Each point is reached from the start by the listed moves, each made 0, 1 or 2 times, or once backwards (-1), plus a little noise. Is the number of moves made odd or even? Then give how often each move was made.

Moves:
(1): [ 35 -11 -24]
(2): [ 11 -14  23]
(3): [-10 -19  12]
Start: [12  1 15]
Points:
[ 62 -57  -7] -> even (2, 0, 2)
[-8 -5  4] -> even (0, -1, 1)
[-54 -12  41] -> even (-1, -1, 2)
[ 37 -30   4] -> even (1, 0, 1)

Moves:
(1): [20  4  9  3 -2 -2  8 11 14 -1 -3]
(2): [ 4  8 -3 -3 -5  2 -5 -9  1 -6 -2]
(3): [-12  -3  20  -6  -8 -18  -8  -2   6  -5   6]
(4): [ 7  6 -4 28  8 19 -2 -9  2 -8 24]
(5): [ 11  -3   8   4   1  -5   6  -5 -11 -12   3]
(6): [  7   2   7  -3 -14  13  -2  -3  -5   1  18]
(7): [ 2  9  3 -1 -3 -4 15 -3  0  2  0]
(8): [-3  7  1 -1  3 -4 -9  7 -3 -6 -3]
Start: [  4   8  11  -7 -12  -8  -4   1   0  -7  19]
Points:
[ 30  22  80   6 -53 -12  -4 -41 -18 -52  95] -> odd (0, 1, 2, 1, 2, 2, 1, 0)
[ -5  19 -27  57  35  31 -10  -4 -14 -19  46] -> odd (-1, -1, -1, 2, 0, -1, 0, 1)
[ 20  38  10  13 -17  25 -44  15  18 -24  47] -> even (1, 1, 0, 1, -1, 1, -1, 2)

Moves:
(1): [  7 -10   9   1  -1   3  12  12   1  -1  -3   1]
(2): [ 11   2  -3 -11   5 -31  -5 -21   0   3  19  -6]
(3): [-12  -3   2  -6  -1  -5  -3   6 -10  -7  25   8]
(4): [  0  -4 -12 -15  26   5 -16   5   8  22 -12   7]
(5): [ -5   0 -16   3   3  -9   4   7   3 -11   2   2]
(6): [  1  10  -7   1  -8  11  10 -10  -2  16  14   7]
(7): [ -9   1  12   7   4   8   7  -9  14 -14  -2   2]
(8): [-16  10  21   9   2 -11   2   9  -8  16 -14   6]
(9): [  1  -1  -5   0 -13  -3 -16  -7   9   1  -5   7]
(10): [ -4 -13 -13  -7  -4  -1  15 -17 -10  -4 -17 -10]
(11): [ -2  -5  11 -12  -3   6   4   7   9  11   6 -17]
(12): [-5 -7 -2 31  7  1 -8  2 -9  4  5 -1]
Start: [ -1  19  -3  -5   4  -5  11  -6  -1   2   6 -16]
Points:
[ 22  -1  13 -74  22 -94 -18   8  -4  31  12  -4] -> odd (2, 2, 1, 1, 0, -1, -1, 1, 1, 0, 0, -1)
[-50   9  86  26 -49  15  23 -10  11   9  67  -9] -> even (1, 0, 2, -1, -1, 1, 2, 1, 2, 0, 2, 1)
[-60  -5  76  56  12 -84  54  14 -10 -19  93 -30] -> odd (2, 2, 2, -1, 2, 0, 2, 2, 0, 0, 2, 2)
[ 31  17 -27  -6  64   1 -27 -45  52  95  74 -38] -> even (0, 2, -1, 2, 0, 2, 1, -1, 0, -1, 2, 2)
[-62  49  82  88 -10  42  80   3 -41   7  19  32] -> even (1, -1, 1, -1, -1, 2, 2, 2, -1, 0, -1, 1)
[-18 -40 -15  19 -17 -39  -8 -52 -44   3  34 -15] -> odd (1, 1, 2, 0, -1, 0, 0, 0, 2, 2, 0, 2)
